Each row is a point. Each copy is the shape, with its points in the same order, stretched, turned, moved and blurred by noise. Say if it was mirrored as well.
(in the rows, 128 means zero)

Shape (6 x 3):
[[141 162  98]
 [ 88 137 107]
 [ 98  86 138]
 [126 138  96]
 [153 137 161]
 [135 139 139]]
Copy 1:
[[202 135 168]
 [153  63 154]
 [ 89  67 102]
 [184 115 141]
 [ 99 153 135]
 [131 123 145]]
Copy 1 is: mirrored
Copy 2:
[[176 125  68]
 [194  92 151]
 [119 114 210]
 [177 122 112]
 [ 80 126  89]
 [121 118 104]]
Copy 2 is: only turned

Shape, 6 rows:
[[116 105 165]
 [ 96 149 137]
 [134  99 115]
 [115 105  46]
 [111 174  90]
 [140  92 132]]
Copy 1 (6 x 3):
[[ 92 118 143]
 [113 134 109]
 [123 144 148]
 [141 196 151]
 [149 156 109]
 [117 137 157]]
Copy 1 is: mirrored
Copy 2:
[[119 129 169]
 [141  84 179]
 [ 98 115 130]
 [ 85  53 135]
 [146  59 139]
 [ 93 137 130]]
Copy 2 is: mirrored
Copy 3, 6 rows:
[[141 107 178]
 [104 110 135]
 [155 154 133]
 [136 212  82]
 [ 97 137  74]
 [163 144 148]]
Copy 3 is: mirrored
Copy 4, 6 rows:
[[156  87 141]
 [ 94 103 120]
 [136 158 155]
 [ 58 228 182]
 [ 70 161 116]
 [155 143 157]]
Copy 4 is: mirrored

Shape, 9 rows:
[[ 58 103 107  67]
 [ 68 133 149 149]
 [172 146 143 123]
 [120 142 153 104]
 [121  73 145 106]
 [169 195  66 122]
 [206 122  93 105]
 [181 143 117 135]
 [108 111 156  98]]
Copy 1:
[[183  84 138  87]
 [113 137 126  72]
 [133 181 100 165]
 [138 159 107 125]
 [148  94  90 151]
 [150 198 172 153]
 [164 152 116 209]
 [132 172 119 174]
 [148 131  99 126]]
Copy 1 is: mirrored
Copy 2:
[[214 119 150  93]
 [167 150  91 156]
 [101 124 125 126]
 [140 122 121 121]
 [124 147 129  70]
 [133 130 167 202]
 [ 86 132 174 126]
 [ 92 145 138 154]
 [150 121 118  94]]
Copy 2 is: mirrored

Shape:
[[116 138 110 105 163  92]
 [151 116 117  97 171 101]
 [160 134 134 118 104  91]
 [162 134 156 139 163 165]
 [105 102 158 117 103  99]
 [127 166 123  87  96 101]
 [ 99 139 157  84 101 166]
 [118 152 159 107 103 123]
 [103 111 125 147  94 126]
 [ 96 167 159  81  86 103]
 [151 104 116  99 171 102]]
Copy 1 (11 x 6):
[[ 76 148 148 160  99 118]
 [ 70 178 153 185 117  81]
 [105 186 150 165  99 126]
 [116 166  93 145 146  87]
 [143 122 144 175  89 171]
 [106 158 157 140  61 135]
 [155  84 113 135  76 142]
 [124 133 121 152  76 150]
 [156  98 144 131 130 181]
 [133 133 138 162  23 159]
 [ 72 171 157 186 129  80]]
Copy 1 is: mirrored
Copy 2, 11 rows:
[[144 118 145 128 173 122]
 [147 118 155 109 161  99]
 [130 100 123  87 155 140]
 [168 123 155 116  93 117]
 [104 129 156  88 139 190]
 [117  73 130 112 169 158]
 [103  90 175 117 111 191]
 [125  93 148 105 137 182]
 [103 140 132 116 115 168]
 [107  71 151 101 164 208]
 [141 125 159 106 157 100]]
Copy 2 is: only turned
Copy 3 (11 x 6):
[[ 80 153 109 192 138 140]
 [ 63 127 135 187 158 110]
 [ 79 105 123 103 127 172]
 [131 105 146 149 195 106]
 [104 131 167 122  90 170]
 [100 103 100 132 106 210]
 [154  64 143 157 112 181]
 [138 100 137 123 123 196]
 [129 129 135 102  81 136]
 [130 107 127 133 102 249]
 [ 66 119 141 190 152 104]]
Copy 3 is: only turned

Shape, 13 rows:
[[121  82 141 129 164 187 130 160]
 [149 132 138 176 112 111 154 205]
 [113 197 122 106 157 160 128 150]
 [151 154  88 109 109 104 158 113]
 [133 122 164 118  94 160 140 143]
 [120 131 107 113  98  80 117 131]
 [161 149 168 107 130 155 143 160]
 [130 137 103 178  77 120  60  87]
 [100 115 118 184 153 112 138 135]
 [137 140 142 108  87 179 169 114]
 [112 226 139 180 165 136 127  91]
 [154 152 136 147 119 115 135 138]
 [134 112 131 116 117 170 149 135]]
Copy 1, 13 rows:
[[107 149  94  84  46 106 125  99]
 [171 117  92  50  92 136 149  62]
 [153 152  40  78 101 116 118 171]
 [163 142 141 119 132 183 144 138]
 [155 157 114 121 118  98 159  94]
 [169 110 137 133 113 165 104 100]
 [164 167 120  68 106  93 153 136]
 [135  74  88 180 150 111 172 126]
 [115 102  72  93 115 144 112  58]
 [151 179 109 142 143 120 185 122]
 [131 124  10  86 199  88 150 155]
 [160 126 115  90 133 122 156 116]
 [136 157 114 116  98 126 155 112]]
Copy 1 is: only turned
Copy 2 (13 x 8):
[[ 67  73 114 154  75  81  85 147]
 [120 101 136 203 119 159 162 224]
 [ 84  77 171 102 164 103 208 144]
 [128 164 122  97 204 159 148 159]
 [138 122 107 180 112  89 155 119]
 [150 167 158 127 156 193 118 133]
 [108 140 125 138 102  80 190 150]
 [217  37 103 102 152 204 110  81]
 [135  69 153 134 160 170  99 186]
 [132 132  90 169 166  61 165 118]
 [179  27 166  53 206 114 226 162]
 [161 124 120 119 140 150 170 173]
 [106 113 105 155 135  94 125 139]]
Copy 2 is: only turned
Copy 3 (13 x 8):
[[140 150 165  96 179  99 148  97]
 [104 107 154 186 106 122 186 108]
 [103 122  89 145 137  69 177 145]
 [146 139  86 147  69 119 158 133]
 [152 123 169 139 136 100 137 145]
 [116 137 121 143  70 119 107 123]
 [146  90 118 157 132  73 164 130]
 [112  80 155 111  63 157 139 156]
 [ 84 151 147 120 136 175 147 122]
 [174 149 164 126 124 111 159 170]
 [ 77  95  81 144 144 171 196 182]
 [125 101 122 168 100 123 165 134]
 [163 139 161 121 133 104 158 127]]
Copy 3 is: only turned
Copy 4:
[[152 197 120 124 102 161 162 103]
 [ 90 160 137 148 164 179 100 110]
 [131 161 131 124 102 140 144 190]
 [143  97 150 168 169 117 105 153]
 [161 158 156 114 171 113 126 141]
 [ 99 102 118 143 183  99 109 134]
 [187 142 143 110 163 144 116 173]
 [ 65 135 119 177 153  49  39 100]
 [ 71 151 138 146 107 152 119  82]
 [177 141 186 147 161 119 132 154]
 [105 130 172 134  83 124  77 169]
 [128 121 144 137 157 124  87 135]
 [157 157 154 139 138 135 140 128]]
Copy 4 is: mirrored

Shape:
[[141 146 139 106 117 168  30 129 121]
 [104 133 136 148  94 115 131 119 123]
 [110 142 162 104 145 114 150 110 140]
 [125 135 132 154 128 116  31  82 108]
 [ 75  41 153 103  91 136 147 146  35]
 [134 140 131 113 111 154 103 134 145]
 [144 127 123 106 145 171 115 147 151]
 [ 82  93 170 145 123 105 126 142 141]
 [123 142 176 162 136 188 135 137 147]
 [150 118 151 129 128 111 155 117 143]
 [140 145 149 107 130 121 146 153 126]
 [136 150 138 141 144 119 150 152 132]
 [147 125 168 116 109 101 154 146 139]]
Copy 1 (13 x 9):
[[107  82 105  77  56 144 172  40 148]
 [108 105 104 153 125 140 104 142  99]
 [157 116 163 133 136 124 118 140  96]
 [143 105  83 112  44 107 134   7 121]
 [ 33 160  69  87 163 131 125 169  35]
 [106  93 141 118 123 149 145 109 140]
 [114 120 147 104 155 148 155 106 155]
 [104 125 126 125 104 100  66 137 102]
 [102  97 122  77 127 220  96 121 139]
 [156  92 134 111 177 118 107 132 113]
 [147 114 118 114 148 129 142 163 142]
 [143 131 109 129 146 137 121 148 153]
 [145  87 125 106 157 114 110 170 117]]
Copy 1 is: only turned
Copy 2 (13 x 9):
[[112 190 136 224  96 118 118 129 115]
 [ 95 145 115 110 134 106 125 123 127]
 [113 125 163 113 100 105 140 132 104]
 [ 80 232 113 172  87 117 144 169  77]
 [160 145 109  92 188 120 117  49  36]
 [122 143 145 166 123 123 111 125 149]
 [149 127 152 179 128 147 119 134 141]
 [ 79 135 113  83 106 155 111 107  76]
 [ 64 119 165 170 123 146 159 116 119]
 [127 137 145 113 120 134 162 122 138]
 [135 107 126 131 115 110 139 108 132]
 [118  99 106 122 114 125 149 133 131]
 [121 120 129 108 110 125 149  91 142]]
Copy 2 is: mirrored
Copy 3, 13 rows:
[[102 130 146 208 126 130 113 176 163]
 [ 99 116 132 129 118 154 107 168 102]
 [108 170 103 126 147 141 128 136 115]
 [124 139 137 188 138 158 107 245 133]
 [ 92 145 200 123 133 248 187  58  62]
 [112 119 126 160 112 132 100 140 148]
 [146 116 132 151 115 119 109 113 171]
 [ 89 107 149 111 174 202 121 141 120]
 [ 86 159 167 118 135 113 112 141 162]
 [125 123 112 101 114 160 144 140 135]
 [123 117 124 126 143 121 154 109 127]
 [137 117 138 113 146  99 140 127 130]
 [106  89 116 113 132 164 160 121 137]]
Copy 3 is: only turned
Copy 4 (13 x 9):
[[ 79 138  93 150 113 124  94 129  22]
 [156 127 137 143 165 167 139 155 120]
 [142 163 123 175 133 112 172 148 143]
 [119 110 157 186 118 145  82 158  41]
 [153 104  30 215 145 182 149  82 153]
 [109 148 108 121 141 134 126 129  82]
 [ 97 154  83  99 112 119 122 106  99]
 [120 145 108 153 140 151 126 169 144]
 [162 207  74  82 135 135 124 142 104]
 [155 131 117 144 164 121 128 124 139]
 [136 116  87 136 145 115 161 130 138]
 [150 112 103 107 134 124 155 145 149]
 [143 115  93 147 180 117 140 134 140]]
Copy 4 is: only turned

Shape (15 x 11):
[[101 138 177 165 114 114 150 154 187 107 130]
 [180 154 181 101 144 163 147 112  82  75 128]
 [186 146  50  98 152 141 108 151 141  91 169]
 [ 96 167 107  93 150 156 102 107 104  57 120]
 [155 135 112  65 112  47 167 112 170 120 123]
 [131 123 167 132 132 110 174 211 109 115 121]
 [101 138 129 186 151 122  64 138 103 127 119]
 [157 175  78 146 118  81 109 144  91 159 127]
 [162 155 145 119 136 106 101 160 141 148 175]
 [128 131 101 100 131 126 135  89 147  58 192]
 [179 146  78  99 139 144 105 123  45  96  82]
 [141 136 124 137 155 146 133 104  99 169 122]
 [103 118  97  93 105 117 136  77 128 152 121]
 [117 163 120 125 157 138 147 142 123  77 130]
 [191 153 115  76  76 108 169 138 133 135 139]]
Copy 1:
[[207 162 151 107 143 182 168 190 171  89  94]
 [ 36 154  94 165 125 155 153 126 159  97  78]
 [130 174 134 209 154  95  95  95 169 150 157]
 [ 72 144 189 144  50  95 124 131 136  78 113]
 [183 161  57 130 112 114 133 181  97  89 150]
 [148 100  89  80 177 130 173 141 201 122 134]
 [127 124 193  79 113 164  80 107 141 164 110]
 [125 165 135  64 158 122 106 101 129 175 192]
 [151 161 131 135 181 173  93 105 157  94 141]
 [146 184 145 200 129  82 121 134 130  96  66]
 [ 25 115 115 132 103  85 110 109 122 188 165]
 [ 93 138 144 129 132 171 159  79 114 158 137]
 [138 129 160 136 113 112 156 152  53 121 150]
 [117 160 145 127  96 118 159 118 179 104 110]
 [134 169  85 150 191 114 171 175 121 110 184]]
Copy 1 is: only turned
Copy 2 (15 x 11):
[[132 179  90 199 125  93 163 138 114 110 162]
 [ 65 105 108 141 129 185 143  75 125 152 110]
 [123  85 115  81  32 144 171 140 169 169  66]
 [147  47 119 120 105 125 173 122  84 189 113]
 [171 181 103 100  85 163 127 112 161 201 103]
 [ 83 182  87 164 139  85 114  98 114 119 121]
 [146 102 179 157 141  55 163 140 139 102 158]
 [133 111 178 146  91  86 117 122 171 168 168]
 [ 81 156 142 150 115 119 170 154 181 159 110]
 [155  76  76 136 104 181 159 167 168 193  68]
 [122  59 154  59  86 126 123  67 127 159 127]
 [123 111 182 147 116 144  99 145 133 126 136]
 [174 101 139 112 124 144 102 175 130 182 136]
 [131 101 110 162  91 124 147 113  98 156 116]
 [ 88 143  89 117  84 162 118 117 160 199 136]]
Copy 2 is: only turned
Copy 3:
[[ 80  92 138 196 197 150 109  92 117 161 151]
 [154 113 113 106 161  82 153 164 128 180  76]
 [125  57  91  89 125 141 108 165 160 134 158]
 [111 116 123 108 198  79 136 167 173 114 103]
 [ 86 109 135 106 121 117  77  93 163 170  79]
 [106  93  90 185 139 165 101 170  98 161 113]
 [ 58 123 115 145 164 155 166 115 119 109 162]
 [ 70 142 106 110  94 165 138 139 140 162 152]
 [ 95  95 107 108 140 164  92 128  80 162 160]
 [106  62 158 118 160  69 103 142 152 120 130]
 [133 141  73  82 104 106 180 173 184 138  87]
 [142 154 157 106 120 146 150 137 124 124 105]
 [126 160 167 117 124 100 111 110 152 100 103]
 [107  95 129 139 180 126 126 168 155 146 110]
 [141 125 107 114  99 117  89 136 136 193 122]]
Copy 3 is: only turned
